Rows are points. The last column is the point's height on a tilted bowl or saddle (a function of degree 2), plus a little noise. Along how many of its main directions does it bend up, bend down or stay straight?
(in the rows, 128 means zero)

Points, 9 rows:
[[102 112 134]
 [ 88 139 166]
 [ 76 104 129]
 [123 160 150]
 [157 129 140]
 [138 139 137]
 [144  69 155]
 [ 83 172 211]
 [114  65 116]]
Directions: 1 up, 1 down, 0 straight

Points:
[[137 115 153 109]
 [166  89 162  73]
 [130 138 109 130]
 [202 145  97  94]
 [ 80 127  98 126]
 [107 153  45  86]
 [131 131 147 115]
 [176  79  97  85]
 [110 113 206  47]
 [110  57 122  94]
 [119 114 138 124]
 [156 170 120 108]
 [114 149  81 121]
 [111  99 110 128]
 [126 123  93 129]]
Directions: 0 up, 3 down, 0 straight

Points, 27 rows:
[[176 146 145 115 121]
 [ 87 168 168 164 123]
 [ 87 167 107 241 127]
 [118  79 152  91  87]
 [ 73 174 122 178  68]
 [102 110 167 126  95]
 [137 126  80 108 140]
 [135 183 105 109 106]
 [112  94  77 145 130]
 [ 93 143 135  82 141]
 [157 117 131 143 103]
 [127 164 146 121 133]
 [ 75  80 142 125  39]
 [128 194 100 194 109]
 [128 107  77 110 145]
 [162  76 124 152  72]
 [142 100  81 163 139]
 [117 119 119  70 152]
 [170  82 133 156  71]
 [ 96 125 117 157  87]
 [171 129 100 128 114]
 [169 108 137 191 113]
 [136 118 124 148 104]
 [ 98 106 118 116  96]
 [131 114 117 198 120]
 [143 126  53 122 167]
 [ 99 142 105 145  97]]
Directions: 2 up, 2 down, 0 straight

Points:
[[125 134 139 159 189 113 153]
 [180 158 144 134 129 233 200]
 [169 169 156 143  66 169  86]
 [133 121 112 126 168 130 143]
 [140  88 136 184 132 183 147]
 [152 135  97 179 135 142 143]
 [139 115 132 100 151  71 155]
 [160  94 147 115 161 173 189]
 [100 208 143 126 100 154 187]
 [125  57 174  84 117 138 192]
 [127 126 153 147 100 106 119]
 [148 125 169 131 101 139 131]
 [115 148 164 110  94 135 149]
 [ 85 123 161 117 139 114 139]
 [206 100 104 140 103  93 162]
 [155 184 123 135 103 104 107]
 [123 155 116  80  95  71 156]
 [163 180 101 140 141  85 127]
 [130  99 126 181 136 100 138]
 [101 126 137  84 100 171 146]
 [158 100 113 144  76  95 134]
 [ 70  76 131 137 111  96 124]
 [130  83 145 107  82 155 144]
 [129  64  94 130  12 126 187]
 [115 149 154 129 148 167 160]
 [101 130 127  81 210 130 141]
 [110 149 141 101 150 112 146]
 [ 66 134 164 148 142  86 147]
 [113 106 132 174  90 141 122]
 [129 128  79 161 124 146 140]
 [139 105 103  60 116 123 170]
 [129  93 183 147 142 103 169]
 [106 126 203 160  58 177 147]
 [191 115 115 131 186  90 204]
 [146  90 124 113 157 168 160]
 [173 157 116 194 174 150 177]
 [165 140 169 154 156 128 149]
 [ 67 124 104 170 137 116 121]
 [118 161 155 130  99  82 124]]
Directions: 4 up, 1 down, 1 straight
